Every row gives one point. The last column is the point's height on a tilted bowl or saddle (a function of degree 2), plus a little noise. Along how many of its main directions does it bend up, bend down or stay straight?
In the rows, zero is written as 128.

Points (18 x 4):
[[130 104 118 151]
 [103 168 136 100]
 [131 118 102 149]
 [122 137  76 139]
 [185 164 119 171]
 [115  99 156 160]
 [ 85  90 169 151]
 [164 133 187 183]
 [ 83 138 137 111]
 [114  55  67  85]
 [105  97  54 121]
 [101 147 149 122]
 [127 104 171 168]
 [186 160 112 169]
 [106  87 200 169]
 [136 103  89 137]
 [206  73  94  41]
 [105 168 160  96]]
Directions: 0 up, 1 down, 2 straight

Points (23 x 5):
[[ 89 152 158 125 136]
 [142  89 143  57 103]
 [152 120 170 145 110]
 [153 199  79 164 191]
 [102 154 164 115 136]
 [ 80 129 114 162 131]
 [118  98 229 147 117]
 [114 128 100 149 138]
 [112  81 109 110 143]
 [158 110 124 116 122]
 [169 139 173 119 114]
 [217 158 186 170 182]
 [155  97 112  85 135]
 [ 39 146 105 181 120]
 [175 131 136  77 126]
 [ 92 137 129 214 160]
 [113 101 150 135 113]
 [168 133 153 171 143]
 [134 106  74  96 183]
 [140  98 155 147 105]
 [111 166 158  89 143]
 [ 93 138 116 177 136]
 [192 163  57 109 249]]
Directions: 3 up, 1 down, 0 straight

Points (45 x 7):
[[117 151 118 177 102 149 138]
 [152 138 148 150 116 104 132]
 [160 146 179 142  68 117 161]
 [212  62 106 143 142 158 174]
 [149 107 187 124 218 151 163]
 [125 150 190 114 172 141 139]
 [130 134  71 159 172  51 160]
 [217 149  82  54  89 146 186]
 [149  43 153  70 182 138 205]
 [124 122 158  85 204 103 161]
 [147 149 153  96 117 118 136]
 [102 135 129 108 131 140 132]
 [106 145 103 166 119  41 138]
 [109 147 165 101 156  96 135]
 [218 109  69 155 151  89 197]
 [ 72 112  82  85 122 130 175]
 [134 117 133 122  82  99 149]
 [166  76 190 179 172 136 154]
 [119  82 158  76 151 146 165]
 [109 114 197 185 124 164 152]
 [157 137  85  78  47 123 193]
 [185  76 161 104  99 138 165]
 [ 99 117 120 131 128 106 132]
 [ 89 109 122  90 160 145 156]
 [123 189 113  50 183 176 167]
 [151 192 147 175 153  75 152]
 [ 96 127  99  95 176 164 159]
 [ 95 142  63 131 109 189 166]
 [119 105 175 106 125 119 142]
 [123 115 120 121  70 123 158]
 [181 141 112 153 155 144 134]
 [ 40 115 113 128  95  98 160]
 [ 89  70  44 198 112 115 207]
 [128 146 155 113 146  94 129]
 [ 97  64  80  95 102  82 202]
 [163  81 169 123 107  94 159]
 [128 134 112 174 186 192 147]
 [173  96 125 152  83 189 153]
 [113 132 151  91 116 129 138]
 [164 122 129 137  78  90 159]
 [117 165 109 153 134 138 127]
 [117 153 198 121 164 158 143]
 [152 146  80 118 146 122 144]
 [ 97  57  80 180 177 161 199]
 [ 97 119 104 123  77 137 158]]
Directions: 5 up, 0 down, 1 straight
